Rows are points. Two turns around zero, p and q, are shown by what they do to some points. Write where each new point lands after one turn and then the other. Backwards means that the second turn is done in reverse. Each puzzle has new turns, and all numbers are rounded.

Turn p:
-0.22; 0.19; 0.22 -> 0.00; 0.28; 0.23
-0.28; 0.43; -0.27 -> -0.49; 0.31; -0.02
0.40; -0.25; 0.03 -> 0.31; -0.25; -0.25
0.10; -0.37; 0.02 -> 0.18; -0.34; 0.04
Turn q:
-0.23; -0.24; 0.69 -> -0.43; 0.02; 0.63
0.22; 0.29; -0.24 -> 0.30; 0.19; -0.25
-0.22; -0.18; -0.23 -> -0.16; -0.26; -0.20
0.22; -0.05; -0.24 -> 0.27; -0.13; -0.13
0.02; 0.18; 0.02 -> 0.03; 0.18; -0.04
Where do these land?
q, then p: 0.09; 0.38; 0.04 -> -0.11; 0.30; -0.23
q, then p: 0.15; -0.36; 0.10 -> 0.34; -0.17; 0.14
p, then q: -0.43; 0.33; 0.26 -> -0.18; 0.55; 0.15
q, then p: -0.09; -0.13; -0.37 -> -0.17; -0.36; -0.07
p, then q backwards: -0.12; -0.38; -0.19 -> -0.07; -0.44; -0.01
q, then p backwards: 0.40; 0.16; 0.17 -> -0.01; 0.03; 0.46

Turn p:
0.04; -0.24; -0.01; 0.17; -0.09; -0.16 -> 0.02; -0.05; 0.01; 0.11; -0.27; -0.19
0.15; -0.15; 0.01; -0.05; 0.30; -0.21 -> 0.24; -0.17; -0.10; -0.08; 0.06; -0.27
0.09; 0.40; -0.27; -0.05; -0.25; 0.48 -> -0.14; 0.32; -0.23; 0.02; 0.08; 0.60
-0.23; -0.19; -0.10; -0.31; -0.27; 0.22 -> -0.31; -0.27; 0.05; -0.14; -0.16; 0.32
0.47; 0.18; 0.41; -0.12; -0.04; -0.23 -> 0.36; 0.35; 0.16; -0.43; -0.05; -0.18
-0.50; 0.29; -0.30; 0.22; 0.43; -0.52 -> -0.37; -0.02; -0.22; 0.31; 0.53; -0.60
-0.02; -0.29; 0.27; 0.15; -0.08; 0.42 -> 0.20; -0.15; 0.34; 0.21; -0.19; 0.32
Turn q:
0.49; -0.26; 0.37; -0.01; 0.02; 0.03 -> 0.29; -0.46; 0.25; 0.17; -0.13; 0.19
-0.06; 0.13; -0.21; 0.34; -0.26; 0.03 -> -0.20; 0.32; -0.06; 0.21; -0.24; 0.02
-0.21; -0.01; -0.15; -0.02; 0.45; -0.65 -> -0.31; -0.20; 0.00; 0.03; 0.41; -0.62
-0.04; 0.33; 0.30; -0.47; -0.38; 0.35 -> 0.44; 0.27; 0.15; -0.55; -0.24; 0.19
-0.31; -0.09; 0.12; 0.10; 0.38; -0.25 -> -0.39; -0.19; 0.10; -0.09; 0.33; -0.14
0.17; -0.31; -0.08; -0.06; -0.27; 0.27 -> 0.18; -0.12; -0.28; 0.05; -0.27; 0.28
-0.04; 0.20; -0.35; 0.11; 0.06; 0.23 -> 0.00; 0.38; -0.18; 0.16; 0.15; 0.09
Where do these land?
q, then p: -0.49; 0.28; 0.18; -0.01; 0.21; 0.25 -> -0.05; -0.13; 0.15; -0.23; 0.57; 0.20
q, then p: 0.34; 0.20; 0.25; -0.18; 0.22; -0.61 -> 0.32; -0.03; 0.28; -0.20; -0.20; -0.64
q, then p backwards: 0.44; -0.10; 0.28; 0.03; -0.28; -0.22 -> 0.05; -0.57; 0.22; 0.19; -0.05; 0.03
q, then p: 0.71; 0.17; -0.20; 0.15; -0.16; -0.30 -> 0.24; 0.53; 0.04; 0.25; -0.42; -0.37
p, then q: -0.24; -0.16; -0.12; 0.21; 0.17; 0.37 -> -0.27; -0.09; -0.03; 0.28; 0.01; 0.38
q, then p backwards: -0.36; 0.10; -0.21; -0.01; -0.14; 0.16 -> 0.14; 0.32; -0.19; -0.10; -0.23; -0.09
q, then p backwards: -0.02; -0.06; -0.20; -0.22; 0.02; 0.37 -> 0.30; 0.19; -0.19; -0.10; 0.11; 0.21
p, then q: -0.39; -0.43; 0.02; 0.04; -0.03; -0.02 -> -0.38; -0.33; -0.05; -0.08; -0.26; 0.13

Turn p:
0.06; 0.16; -0.46; 0.20; -0.04; 0.49; -0.32; 0.16; 0.38 -> -0.03; -0.02; -0.11; -0.37; 0.00; 0.57; -0.10; -0.38; 0.41
0.42; 0.02; 0.27; -0.21; 0.30; -0.17; -0.25; 0.00; -0.07 -> 0.38; 0.16; -0.03; -0.05; 0.40; -0.28; 0.18; 0.14; 0.12
-0.47; -0.46; -0.08; 0.09; -0.15; -0.13; -0.23; -0.09; 0.04 -> -0.41; -0.37; 0.27; -0.11; -0.08; -0.24; -0.27; 0.01; 0.12
0.24; 0.24; 0.51; 0.00; 0.18; -0.15; 0.22; 0.37; -0.35 -> 0.33; 0.10; -0.15; 0.62; 0.23; -0.03; 0.27; 0.28; -0.08
0.28; 0.29; -0.36; 0.28; 0.31; 0.14; -0.09; 0.50; 0.56 -> 0.03; 0.02; -0.68; -0.19; 0.07; 0.45; 0.16; -0.14; 0.55
0.08; 0.20; -0.57; -0.21; 0.07; 0.00; -0.07; 0.16; 0.17 -> -0.03; 0.09; -0.25; -0.46; -0.01; 0.38; -0.05; 0.21; 0.07
-0.38; -0.24; 0.24; -0.22; 0.02; 0.20; 0.31; -0.30; -0.10 -> -0.32; -0.02; 0.41; 0.08; -0.15; -0.17; 0.30; -0.08; -0.35
-0.03; 0.47; -0.34; -0.16; 0.29; -0.09; -0.36; -0.17; -0.03 -> -0.13; 0.44; -0.12; -0.34; 0.41; 0.18; -0.23; 0.11; 0.00
-0.31; -0.42; -0.11; 0.44; -0.28; -0.19; 0.16; -0.61; -0.12 -> -0.31; -0.30; 0.09; -0.01; -0.29; -0.45; -0.46; -0.38; -0.41
0.29; -0.11; 0.26; -0.09; -0.08; 0.13; 0.33; 0.23; -0.38 -> 0.41; -0.20; 0.09; 0.33; -0.03; 0.07; 0.28; 0.13; -0.27
0.15; -0.03; 0.42; -0.18; -0.18; -0.15; 0.25; 0.01; 0.04 -> 0.23; 0.12; 0.09; 0.25; -0.26; -0.27; 0.21; 0.15; -0.02
-0.32; -0.12; 0.21; 0.06; -0.43; -0.08; 0.05; -0.27; -0.13 -> -0.14; -0.01; 0.37; 0.22; -0.30; -0.22; -0.28; -0.05; -0.15
Turn q:
0.13; -0.17; -0.07; 0.31; 0.11; -0.20; -0.05; 0.16; 0.13 -> 0.09; 0.01; -0.04; 0.31; 0.24; -0.13; -0.15; -0.19; -0.07
0.25; 0.47; -0.14; 0.28; 0.14; 0.89; 0.11; -0.24; -0.24 -> 0.76; 0.19; 0.40; -0.25; -0.53; 0.39; 0.06; -0.06; -0.20
-0.52; 0.13; 0.01; 0.03; 0.15; -0.12; 0.18; 0.03; 0.60 -> -0.25; 0.47; -0.11; 0.43; 0.03; 0.21; 0.04; 0.19; 0.40
0.18; -0.10; 0.01; -0.45; -0.53; 0.03; -0.11; 0.24; -0.24 -> -0.05; -0.62; -0.25; -0.27; -0.16; -0.18; 0.01; 0.27; -0.03
0.22; 0.31; -0.13; 0.21; -0.01; -0.11; 0.23; 0.30; -0.28 -> 0.41; 0.05; -0.23; 0.05; -0.03; -0.26; 0.30; -0.08; -0.22
-0.18; -0.04; -0.13; -0.21; -0.15; -0.20; 0.09; 0.22; 0.02 -> -0.21; -0.12; -0.32; 0.12; -0.02; -0.04; 0.15; 0.10; 0.05
0.21; -0.20; 0.22; -0.62; 0.01; -0.18; -0.59; -0.85; -0.22 -> -0.58; -0.15; 0.23; -0.98; 0.05; -0.04; -0.44; -0.27; 0.14
0.30; -0.19; -0.10; 0.02; 0.06; 0.02; 0.05; -0.58; 0.03 -> -0.06; -0.05; 0.35; -0.18; -0.14; -0.04; -0.14; -0.49; 0.19
-0.10; 0.15; 0.13; 0.23; 0.08; 0.07; -0.43; 0.30; 0.35 -> 0.18; 0.23; -0.13; 0.20; 0.22; 0.11; -0.45; 0.33; -0.04
0.19; -0.10; 0.42; 0.29; 0.05; -0.19; 0.07; 0.06; 0.09 -> 0.12; 0.06; 0.27; 0.13; 0.37; -0.34; -0.03; 0.06; 0.06
-0.53; -0.04; -0.10; 0.30; -0.10; -0.07; 0.22; 0.26; -0.01 -> -0.19; 0.18; -0.08; 0.53; -0.11; 0.00; 0.23; 0.20; -0.24
-0.13; -0.23; -0.13; -0.40; 0.18; 0.06; 0.24; 0.11; -0.22 -> -0.20; -0.26; -0.10; -0.08; 0.07; 0.31; 0.41; -0.08; -0.02
Where do these land?
p, then q backwards: -0.14; -0.61; -0.18; 0.59; 0.20; -0.06; 0.12; 0.29; -0.73 -> 0.23; -0.90; -0.15; -0.04; -0.23; -0.01; -0.27; 0.63; -0.19
q, then p backwards: 0.34; -0.03; -0.80; -0.32; 0.10; 0.00; -0.20; 0.08; 0.24 -> 0.30; 0.06; -0.41; 0.76; -0.10; 0.17; 0.05; 0.17; 0.26
q, then p: 0.14; 0.32; 0.22; -0.13; -0.37; -0.07; 0.09; -0.30; 0.05 -> 0.07; 0.19; -0.02; -0.05; -0.34; -0.16; -0.03; 0.40; 0.28
q, then p backwards: -0.03; 0.19; 0.22; -0.12; -0.16; 0.36; 0.09; -0.20; -0.01 -> 0.00; -0.08; -0.07; -0.42; -0.29; 0.03; -0.05; 0.10; 0.14
p, then q: -0.22; -0.28; 0.12; 0.65; 0.62; -0.20; -0.02; -0.02; -0.78 -> -0.34; 0.28; 0.24; 0.22; 0.50; 0.26; 0.03; -0.65; -0.75
p, then q: -0.26; 0.04; 0.13; -0.16; -0.26; -0.07; -0.29; -0.09; 0.15 -> -0.07; 0.18; -0.05; -0.02; 0.13; -0.12; -0.20; 0.40; 0.17
q, then p: -0.24; -0.01; 0.16; -0.02; 0.00; 0.12; 0.17; -0.24; 0.31 -> -0.14; 0.18; 0.02; 0.24; -0.19; 0.08; 0.10; -0.14; 0.31
q, then p: -0.07; 0.39; -0.02; -0.01; -0.03; 0.11; 0.00; 0.27; 0.02 -> 0.25; -0.03; -0.22; -0.06; -0.07; 0.33; -0.02; 0.11; 0.01
q, then p backwards: 0.46; -0.27; -0.21; -0.32; 0.16; 0.07; -0.29; 0.26; 0.23 -> 0.25; -0.15; -0.36; 0.48; 0.06; 0.09; -0.33; 0.28; -0.14
p, then q: -0.06; 0.18; 0.19; -0.36; -0.10; -0.18; 0.30; 0.02; 0.13 -> 0.21; 0.03; -0.23; 0.14; -0.15; -0.30; 0.23; 0.27; -0.03
p, then q: 0.09; 0.08; 0.18; 0.20; -0.18; -0.07; 0.01; -0.06; 0.41 -> -0.04; 0.13; -0.09; 0.08; -0.27; -0.24; -0.24; -0.07; 0.26

Turn p:
0.17; 0.02; -0.40; 0.46; -0.07; 0.24; -0.18; 0.09; 0.28; -0.10; -0.16; 0.04 -> 0.27; -0.24; -0.06; 0.23; -0.09; 0.24; -0.42; 0.20; 0.33; -0.11; -0.06; 0.16
-0.31; 0.03; -0.18; -0.24; 0.23; -0.31; 0.03; 0.06; -0.21; -0.41; 0.24; -0.26 -> -0.40; 0.22; -0.30; 0.09; -0.07; -0.16; 0.22; 0.20; -0.08; 0.08; -0.44; -0.21
-0.63; -0.10; -0.02; 0.16; 0.19; -0.51; -0.16; -0.31; -0.10; -0.25; 0.42; 0.13 -> -0.57; -0.04; -0.09; 0.13; 0.06; -0.43; -0.09; -0.20; 0.15; 0.52; -0.46; -0.16
0.22; -0.12; 0.04; 0.05; -0.01; -0.13; -0.37; -0.18; -0.22; -0.02; 0.12; -0.25 -> 0.07; 0.00; -0.36; -0.09; -0.11; -0.04; -0.05; -0.13; 0.13; 0.11; 0.13; -0.40
-0.29; -0.24; 0.10; 0.22; 0.27; 0.01; -0.29; 0.09; -0.39; -0.38; 0.13; 0.14 -> -0.26; -0.21; 0.19; 0.11; -0.26; -0.05; -0.04; -0.06; 0.10; 0.13; -0.38; -0.55
0.04; -0.01; 0.14; 0.21; -0.08; 0.22; -0.13; 0.37; 0.22; 0.28; -0.27; -0.35 -> 0.15; 0.01; 0.08; 0.18; -0.15; 0.55; 0.07; 0.13; 0.10; 0.12; 0.40; 0.08
0.37; 0.11; 0.07; -0.39; -0.06; -0.01; 0.02; 0.30; 0.39; 0.30; -0.23; 0.23 -> 0.58; 0.20; 0.24; -0.19; 0.23; 0.06; 0.12; 0.27; -0.17; 0.05; 0.21; 0.24
0.32; 0.73; 0.30; -0.13; 0.12; 0.54; 0.58; -0.41; 0.44; 0.34; 0.33; 0.51 -> -0.12; -0.18; 0.41; -0.36; 1.10; -0.09; -0.18; 0.02; -0.12; -0.57; 0.38; 0.39
-0.03; -0.47; -0.05; -0.16; -0.24; 0.10; 0.10; 0.07; -0.05; 0.02; 0.13; -0.16 -> 0.08; -0.16; -0.12; 0.24; -0.27; -0.22; 0.33; -0.01; -0.10; -0.04; 0.17; 0.02
0.10; -0.03; 0.05; 0.07; -0.60; 0.00; -0.18; 0.26; -0.10; -0.11; -0.35; -0.18 -> 0.16; 0.17; 0.02; -0.13; -0.65; 0.08; -0.04; 0.14; 0.20; -0.04; 0.29; 0.11
-0.18; 0.03; 0.18; 0.01; 0.48; -0.22; 0.45; -0.61; 0.08; -0.35; 0.12; 0.21 -> -0.35; 0.22; 0.11; 0.13; 0.55; -0.32; 0.04; -0.48; 0.11; -0.21; -0.47; -0.03
0.45; 0.28; -0.03; 0.04; -0.08; 0.05; 0.48; 0.24; 0.09; 0.52; -0.13; 0.19 -> 0.29; 0.14; 0.18; -0.04; 0.24; 0.18; -0.29; 0.05; -0.53; -0.23; 0.37; 0.36
-0.25; -0.24; -0.19; -0.29; -0.17; 0.00; -0.34; 0.04; -0.42; 0.17; -0.36; -0.25 -> 0.10; -0.14; -0.27; -0.28; -0.58; 0.21; 0.34; -0.13; -0.11; 0.23; -0.12; 0.00
Turn q:
0.02; 0.00; 0.22; -0.26; 0.47; 0.18; -0.08; 0.51; -0.08; 0.10; -0.17; -0.25 -> -0.29; 0.05; 0.04; -0.64; 0.10; 0.08; 0.29; -0.06; -0.34; -0.06; 0.08; -0.11
0.03; 0.25; -0.34; 0.12; -0.22; 0.52; 0.20; -0.07; -0.37; 0.15; -0.31; -0.04 -> -0.33; -0.30; -0.26; 0.23; -0.15; 0.64; 0.08; 0.21; 0.08; 0.02; -0.08; -0.07
0.07; 0.05; 0.14; -0.09; -0.21; -0.30; -0.16; 0.37; 0.02; 0.10; -0.09; 0.23 -> -0.06; -0.11; 0.01; -0.17; -0.09; -0.22; 0.04; -0.11; 0.12; -0.19; 0.35; 0.35
-0.32; -0.11; 0.25; 0.02; -0.24; 0.08; -0.22; 0.10; -0.42; -0.39; -0.06; 0.29 -> -0.19; -0.20; 0.32; 0.26; 0.25; 0.00; -0.17; 0.05; -0.02; -0.27; 0.52; -0.17
0.07; -0.50; 0.19; 0.24; 0.25; 0.18; -0.21; 0.12; 0.17; 0.19; 0.22; 0.28 -> 0.31; 0.21; -0.13; -0.20; 0.34; 0.03; -0.07; -0.23; -0.04; 0.37; 0.42; -0.08
0.20; -0.41; 0.27; 0.26; -0.12; -0.03; -0.05; 0.09; -0.68; 0.42; 0.01; -0.15 -> 0.11; -0.49; -0.05; 0.19; 0.36; 0.25; 0.39; -0.44; -0.33; 0.12; 0.23; 0.19
-0.44; 0.16; -0.13; -0.44; -0.44; -0.23; 0.34; -0.05; 0.17; -0.19; -0.05; 0.31 -> -0.40; -0.07; 0.09; 0.20; -0.24; -0.40; -0.24; -0.05; 0.62; -0.26; -0.09; -0.13
0.10; 0.12; -0.40; -0.09; 0.16; 0.01; 0.41; 0.09; 0.27; -0.26; 0.35; 0.07 -> 0.03; 0.49; -0.18; -0.04; 0.12; -0.01; 0.07; 0.15; 0.41; -0.20; -0.36; -0.07
0.35; -0.19; 0.21; 0.07; 0.23; 0.00; 0.18; -0.34; 0.36; 0.12; 0.02; -0.54 -> 0.51; -0.12; -0.10; -0.27; 0.02; -0.09; 0.03; -0.03; -0.27; 0.27; -0.56; -0.12
-0.01; 0.43; 0.40; 0.30; 0.10; 0.60; -0.21; -0.15; 0.00; 0.07; 0.33; -0.07 -> 0.40; 0.15; 0.32; -0.09; -0.31; 0.66; -0.06; -0.05; -0.17; 0.00; 0.15; -0.33
0.04; 0.50; -0.07; 0.19; -0.16; -0.44; 0.32; -0.01; 0.32; -0.19; -0.47; -0.04 -> 0.05; -0.24; 0.12; -0.05; -0.41; -0.30; 0.17; 0.60; 0.35; -0.06; -0.24; 0.25
-0.65; -0.24; -0.17; -0.23; 0.07; -0.81; -0.40; -0.23; -0.06; -0.04; -0.02; 0.18 -> -0.40; 0.23; 0.32; 0.49; -0.03; -0.86; -0.12; -0.16; -0.17; 0.22; 0.17; 0.17
0.11; 0.02; -0.18; 0.05; 0.09; 0.31; -0.22; -0.01; 0.19; 0.01; 0.07; -0.65 -> 0.17; 0.14; -0.36; -0.10; -0.20; 0.13; 0.05; 0.11; -0.53; -0.07; -0.24; -0.25
0.44; -0.09; -0.40; -0.16; 0.01; -0.07; 0.09; -0.42; 0.11; -0.09; 0.16; 0.38 -> 0.07; 0.25; -0.17; 0.18; 0.25; 0.08; -0.46; 0.01; 0.28; 0.11; -0.35; 0.39
Where do these land?
p, then q: -0.28; 0.39; -0.26; 0.01; -0.05; 0.34; 0.20; 0.15; -0.24; 0.08; -0.03; 0.04 -> -0.40; -0.09; 0.03; 0.04; 0.26; 0.01; -0.17; -0.03; 0.05; -0.13; 0.41; -0.30
p, then q: 0.31; -0.17; -0.32; 0.31; -0.12; 0.14; 0.22; -0.08; 0.30; 0.45; 0.09; 0.05 -> 0.30; 0.34; -0.07; 0.22; 0.45; 0.20; -0.15; 0.01; -0.09; 0.18; 0.25; 0.30
p, then q: 0.30; -0.32; 0.36; 0.06; -0.46; 0.00; 0.44; 0.28; 0.16; 0.17; -0.10; 0.32 -> 0.60; -0.03; 0.51; 0.14; 0.17; 0.09; 0.00; -0.23; 0.14; -0.32; 0.12; 0.32
p, then q backwards: 0.20; -0.53; 0.00; -0.25; 0.28; -0.45; -0.33; 0.37; -0.08; -0.41; -0.08; -0.18 -> -0.40; 0.04; -0.23; 0.45; 0.16; 0.08; 0.24; -0.27; 0.45; -0.01; 0.35; -0.46
p, then q backwards: 0.30; 0.27; 0.52; 0.14; 0.20; -0.15; -0.12; -0.18; -0.47; 0.08; 0.18; -0.21 -> -0.39; -0.28; 0.13; -0.32; 0.18; 0.58; -0.16; 0.27; 0.07; -0.02; 0.20; 0.06
p, then q: 0.15; -0.12; -0.18; 0.32; -0.12; 0.15; 0.11; 0.00; 0.12; -0.41; -0.36; -0.25 -> 0.33; 0.00; -0.19; 0.05; -0.15; 0.04; -0.29; 0.50; 0.15; -0.17; 0.17; -0.08
q, then p: -0.45; 0.27; 0.18; 0.10; -0.41; 0.25; -0.18; 0.00; -0.47; 0.09; 0.20; -0.16 -> -0.47; -0.22; -0.08; 0.29; -0.27; -0.16; -0.05; -0.20; 0.34; -0.33; 0.35; -0.16
q, then p: 0.10; -0.15; 0.30; -0.35; -0.09; -0.25; 0.20; -0.22; 0.01; 0.31; -0.31; 0.19 -> 0.32; -0.08; 0.10; -0.04; 0.07; -0.22; 0.28; -0.44; 0.10; 0.41; -0.06; 0.10
q, then p: 0.42; 0.23; -0.37; 0.18; -0.18; 0.37; -0.18; -0.05; -0.02; -0.05; 0.39; 0.01 -> 0.12; -0.35; 0.00; -0.17; -0.04; 0.19; -0.37; 0.36; 0.22; -0.48; -0.08; -0.03
q, then p: -0.16; 0.02; -0.35; 0.04; 0.44; -0.43; -0.13; -0.48; 0.06; -0.44; 0.22; -0.16 -> -0.14; 0.52; 0.29; -0.24; -0.13; 0.52; -0.51; -0.06; -0.12; 0.21; 0.00; -0.12
p, then q: -0.33; 0.28; 0.27; -0.41; -0.20; 0.01; -0.26; 0.36; 0.30; 0.12; -0.06; -0.21 -> -0.16; 0.09; -0.05; -0.41; -0.17; 0.15; 0.27; -0.43; 0.51; -0.12; 0.05; -0.16
q, then p: -0.16; -0.33; 0.16; -0.50; 0.28; 0.11; 0.08; -0.53; 0.29; -0.04; 0.10; -0.21 -> 0.12; 0.27; -0.35; -0.41; -0.12; 0.46; 0.20; -0.39; 0.15; 0.33; -0.01; -0.09
p, then q: 0.07; -0.01; -0.12; 0.32; 0.29; 0.17; -0.24; 0.17; -0.33; -0.25; -0.53; 0.47 -> 0.10; -0.63; -0.08; -0.30; -0.05; 0.08; -0.47; 0.16; -0.45; -0.10; 0.12; -0.08
q, then p: -0.47; 0.17; -0.20; 0.02; 0.14; -0.25; 0.18; 0.20; 0.37; 0.29; 0.30; 0.29 -> -0.25; 0.32; -0.09; -0.11; 0.35; -0.13; -0.17; 0.10; 0.12; 0.13; 0.28; 0.60
